Each row of a before or after table is a point. The points were changed in one or more steps. Then noise was added and the rows were shuffled. The steps act on how far a point lies along the listed directions, d1 being the first. What was done? A step turns or swaps two directions, mirrors them in a line or flattens them onto one, adds a multiple of one to another, or multiplies one. Angles are multiples of 10 degrees, from the lower direction toward the higher: turns from -170 to 170, lines from 10 to 170 but not 90. Use the fewest steps. Two steps may share a direction if one is a turn and the other turns, adds or multiplies; they go together, in the order done. Otherwise the lowest direction goes first.

Directions:
(1): [ 1.0  4.7 -4.1]
(2): [ 6.1 -1.4 -0.2]
(3): [1.1 4.0 4.7]
Before (10 x 3):
[[ 1.7  2.2 -0.5]
 [ 2.5 -4.5  0.5]
 [-1.7  5.9  1.2]
 [ 0.5  3.3 -0.4]
 [-0.2 -2.1  3.3]
 [-2.4  5.2 -1.8]
 [ 4.9  1.6  4.3]
 [-2.9  8.9 -0.2]
 [-6.3 -5.1  0.3]
 [-6.6  3.9  0.7]]
After (10 x 3):
[[ 0.8  3.3  0.0]
 [ 3.3 -7.6  0.2]
 [-0.5  2.6 -0.3]
 [ 7.7  0.7  0.1]
 [ 4.5  4.6  0.8]
 [-4.3 -2.8  0.6]
 [-3.2  3.7  4.6]
 [ 4.5  3.7 -1.7]
 [ 6.5  6.3 -0.6]
 [-0.9 -2.1  3.1]]
Steps: multiply d2 by -1

Directions:
(1): [ 1.6 -1.2 -5.5  4.2]
(2): [ 3.8  5.2 -2.0 -2.6]
Before (13 x 4):
[[ 0.2  0.6 -1.2 -1.2]
 [-1.8 -3.6 -4.8  6.0]
 [ 0.8  3.8  1.3 -3.4]
 [-1.1 -2.6  1.3  0.8]
 [-0.5  2.0  2.6 -1.7]
 [-0.5 -4.2 -3.0  4.0]
 [ 2.0  2.3 -4.4  2.1]
 [-0.3 -1.7 -0.4  0.1]
 [ 1.9  1.7 -3.7  1.8]
 [ 0.8  2.8  3.2 -3.9]
 [ 2.1  2.9 -1.0 -0.2]
 [ 0.8 -0.1 -0.8  0.2]
 [ 1.1  3.4  2.5 -3.6]]
After (13 x 4):
[[-2.1 -3.5  0.9  0.8]
 [ 1.1  0.7 -0.3 -0.8]
 [-8.0 -8.6  3.2  4.9]
 [ 1.4  2.6 -1.7 -2.0]
 [ 4.4  7.6 -2.7 -2.8]
 [-4.2 -7.3  2.6  3.2]
 [ 3.8  6.1 -1.9 -2.5]
 [ 5.9  7.8 -2.7 -3.7]
 [ 5.9  9.0 -3.3 -4.4]
 [ 5.6  8.2 -2.8 -3.3]
 [ 5.4  6.2 -2.2 -3.3]
 [ 1.4  3.0 -0.5 -0.4]
 [-5.6 -9.0  3.2  3.8]]
Steps: multiply d1 by 0; multiply d2 by 3

Directions:
(1): [ 3.2  1.5  0.4 -7.7  2.6  0.1]
(2): [-5.2  6.5 -2.4 -0.8  0.3  1.7]
(3): [-3.3  0.4  6.2  0.3  4.1 -3.5]
(4): [ 4.4  5.0  4.4  2.4 -2.1  2.2]
Before (8 x 6):
[[ 0.5  6.0  0.6 -1.0 -1.5  3.8]
 [-0.1  0.7  4.2  1.1  5.1 -3.7]
 [-8.1  4.8  1.1 -5.4  6.6 -1.2]
 [ 5.6 -5.3 -4.8 -7.8  2.0  0.0]
 [ 5.9  0.0 -1.3 -1.6 -0.7  2.8]
 [ 5.3  2.2  0.1 -4.8 -2.3 -0.8]
 [ 0.4  0.2 -0.2 -8.4  6.1 -2.8]
 [-2.0  4.8  0.2  2.1  0.2  0.1]]
After (8 x 6):
[[-0.2  1.9  4.1  1.0  4.9 -2.9]
 [ 2.8  0.4  1.3 -7.7  5.4 -2.9]
 [-3.1 -0.5 -1.9  0.7  1.6 -1.4]
 [ 3.6  2.9 -0.6 -5.6 -1.8 -0.8]
 [-2.3  0.4 -2.7 -2.7  0.4  1.5]
 [ 8.2  1.4 -1.2 -5.9  0.2  2.5]
 [-5.8 -4.4  1.1 -6.1  7.8 -4.3]
 [ 4.3  2.7 -1.9 -1.7 -0.5  3.1]]
Steps: turn d2 and d4 by -70 degrees; multiply d2 by 0.4

Directions:
(1): [ 2.8 -1.0  0.7 -6.9 -5.8  2.2  3.0 -0.5]
(2): [ 2.9 -4.1  4.0  5.2 -4.2 -3.6  1.8  1.7]
(3): [ 3.1 -0.3  1.8 -1.9 -0.4 -3.3 -7.1 -5.2]
(4): [ 2.6 -2.5  0.7 -2.8  6.4 -3.9  5.0 -1.8]
(5): [ 4.2 -0.3 -8.1  0.1 -1.0 -3.0 -1.2  3.2]
Before (8 x 8):
[[-2.5 -1.7  3.6 -2.0  6.4  1.0  6.4 -4.0]
 [ 0.9 -1.7  7.5  3.4 -6.0 -1.7 -4.4 -3.2]
 [-1.5  0.5  1.3 -3.3 -0.5  2.2 -6.1 -4.5]
 [ 3.3 -0.3 -5.7  0.4  1.7 -3.0  0.6  1.1]
 [ 6.0 -4.7 -2.1 -7.6  2.4 -1.7  4.5 -0.7]
 [ 5.5 -4.3 -4.3 -6.7  0.7 -2.4  9.3  2.9]
 [-2.8  4.3  1.5 -2.3  2.5  4.8  4.5 -0.4]
 [ 2.3 -2.9  1.1 -2.0  2.2  1.1  2.4 -3.2]]
After (8 x 8):
[[ 1.3 -2.7  0.4 -1.7  2.4  2.0  3.6 -2.3]
 [-0.6  0.7  4.8 -2.4 -6.7  2.8 -2.9 -3.0]
 [ 3.6 -4.1 -3.5 -5.7  3.7 -0.1  7.5  1.9]
 [ 0.3 -1.9  2.8 -3.5 -4.2  2.0 -1.5 -2.4]
 [-2.4 -1.7  4.0 -0.7  7.2 -0.1  5.2 -4.5]
 [ 3.6 -0.2 -5.5  0.1  1.6 -3.2  0.0  0.5]
 [-2.1  2.6  3.2  2.6  3.5  1.6  4.0  0.1]
 [ 1.6 -2.4 -6.5 -2.8  5.3 -1.4  9.7  5.0]]
Steps: turn d1 and d3 by -50 degrees; flatten d2 and d4 onto the line at 100 degrees

Directions:
(1): [-3.9 -0.1 -4.2  1.8 -6.0 -0.7  0.7 -6.7 -0.3]
(2): [ 1.6 -4.5 -4.3 -5.5 -1.0 -4.4 -3.0  1.6 -4.0]
(3): [-3.0  4.0 -2.7 -3.4 -4.4  1.0  2.8  6.3  2.5]
(4): [-4.5 -0.2  7.6 -4.8 -1.2 -2.8  1.5 -1.8 -1.5]
Before (13 x 9):
[[-0.7  2.3  5.7  2.5  3.6  0.8  1.6 -0.1  1.0]
 [ 5.5 -0.6 -6.7 -4.8  3.3  2.8 -4.0 14.3 -3.7]
 [-2.7  3.2 13.4 -0.9  4.7  2.3  2.4  4.0  2.3]
 [-0.4  3.1  7.6  1.3  5.0  2.5  2.5  0.0  3.3]
 [ 2.2 -4.0 -4.4 -4.2  0.1 -3.6 -2.4  2.2 -3.7]
 [ 4.4 -3.2 -0.9 -2.2  3.6 -2.3 -4.9  3.7 -3.7]
 [ 1.8 -0.1  8.2  2.0  4.0  2.1  3.7 -0.1  3.8]
 [ 0.9  0.5  2.9  6.7  2.5  3.2 -3.2 -3.1  3.8]
 [ 3.1 -3.8 -7.1 -4.4 -0.2 -2.5 -4.7  6.9 -2.0]
 [ 2.4  3.4  0.4  0.1  3.3  3.1  1.2  8.9  2.0]
 [ 0.0  3.4  3.2  3.6  0.8  3.6  3.5  4.0  2.7]
 [ 5.3 -2.3  1.4  0.3  4.1  0.7 -2.5  6.0 -1.7]
 [ 5.1 -4.9 -5.3 -3.4  6.2 -0.8 -3.2  8.2 -1.2]]
After (13 x 9):
[[-1.7  1.2 -3.7 -2.9  0.4  1.8  2.1  8.1  3.0]
 [ 1.2  1.9  3.0  3.8  3.4  2.6  0.9  0.5  1.2]
 [ 0.9 -2.7  7.0  1.9  5.2 -0.2 -2.3 -3.0 -1.5]
 [-2.0  2.5 -3.4 -3.6 -3.4  0.2  2.5  6.0  1.2]
 [ 4.1 -5.9  3.2  0.5  3.5 -1.8 -0.1 -3.5 -0.3]
 [-2.8  4.4 -3.0 -1.8 -3.8  2.2  1.5  8.4  3.7]
 [ 2.3 -5.1  0.4  1.2  2.1 -1.9 -6.6 -3.5 -0.9]
 [-0.6  1.6 -2.8 -3.7 -2.1 -0.9 -1.1  6.4 -0.7]
 [ 1.1 -1.7  2.3  1.2  3.7 -2.1 -1.5 -2.7 -2.4]
 [-2.0  6.2 -1.1  0.0 -0.9  7.2  1.9  9.2  1.4]
 [ 1.8 -0.6 -0.2 -0.8 -0.7  0.4 -0.9  4.8 -0.9]
 [ 2.4 -1.4  4.1  5.4  3.4  1.4  0.5 -3.0 -0.6]
 [ 2.5 -3.0  3.5  0.8  5.7 -1.3 -1.8 -4.4 -1.4]]
Steps: multiply d1 by 0.4; turn d2 and d3 by 80 degrees; multiply d4 by 0.4

Directions:
(1): [ 0.9 -1.0 -0.7 -4.3  5.2 -3.9  2.0 -4.2 -3.6  6.9  0.1]
(2): [ 2.2  0.7  1.0 -2.3  0.0 -3.8  7.7 -0.2 -2.5 -7.3 -0.2]
(3): [ 1.3  1.7 -5.0 -4.8 -0.5  1.7 -1.5 -2.3  2.1 -2.0  8.5]
(4): [ 2.2 -7.0  2.2 -3.4 -3.0  1.6  3.7 -0.1  6.5  2.2 -0.6]
(5): [-1.1  1.8  0.8 -1.5 -8.8  2.9  1.4 -4.2 -5.2  2.2 -0.6]
Before (10 x 11):
[[-0.1  2.8 -1.5 -2.9  2.8 -2.3 -0.4 -0.2 -0.5  1.8  3.3]
 [-1.9  3.2 -3.1 -3.6  2.1 -0.6 -1.8 -5.8 -6.2  7.4  1.7]
 [ 1.1 -1.5  0.6 -2.4 -2.3 -1.9  3.9  1.2  1.8 -3.9  2.5]
 [-0.1  2.7  0.9  0.0 -4.8  1.3  0.3 -1.1  1.6 -4.3 -0.1]
 [ 1.2 -0.6  1.4 -0.4  2.6 -3.1  2.5 -1.0 -1.5  4.0 -1.9]
 [-0.5 -2.1  1.2  1.4 -0.1  1.2 -1.4  0.9  2.4  0.6  0.3]
 [-1.4  2.4 -4.2 -2.8  7.2 -3.1 -2.0 -0.7 -0.7 -0.5  4.6]
 [ 0.2  1.3  1.0 -0.5 -0.8 -2.7  2.7 -5.0 -5.7  1.7  0.9]
 [ 0.7  1.9 -2.5 -3.5  0.7  0.5 -2.7 -4.4 -2.4  6.1  4.7]
 [-0.2  1.7 -3.3 -4.0  2.4 -2.8 -0.4 -4.8 -4.6  1.5  3.2]]
After (10 x 11):
[[  2.5  -3.7  -3.1  -9.9   3.1  -1.3   3.8  -5.0   2.9   4.5   5.6]
 [  1.2   3.0  -3.4  -8.0  -2.7   0.1   1.4  -3.7  -0.1   0.9   8.3]
 [  4.3  -0.2  -6.4  -9.7   3.1   0.3  -1.1  -4.9   4.1   1.8  13.1]
 [  0.6   2.7  -2.8  -1.9   1.0  -2.4   0.4   1.3   0.8  -5.6   6.8]
 [  0.6   0.7  -0.5  -0.3   0.1   1.0  -2.0   0.9   7.3  -4.7   2.3]
 [  2.6  -4.0   2.5  -1.9   3.5  -4.7   5.9  -2.1   1.5   0.0   0.3]
 [ -2.0   0.8   1.0   3.6   0.5   0.8  -3.2   0.7  -0.8   0.9  -0.7]
 [  3.0  -1.4  -5.7 -10.6  -0.1  -1.5   3.2  -6.5   0.8  -0.6   9.9]
 [  0.6  -0.3   4.3   2.1   2.8  -4.6   4.8   0.1  -4.4   2.9  -6.6]
 [  0.1   3.6  -6.7 -11.9  -7.6   2.9   1.9  -9.2  -3.6   0.1  11.5]]
Steps: add 0.5 times d1 to d2; multiply d3 by 3; turn d4 and d5 by -140 degrees; multiply d5 by 1.6
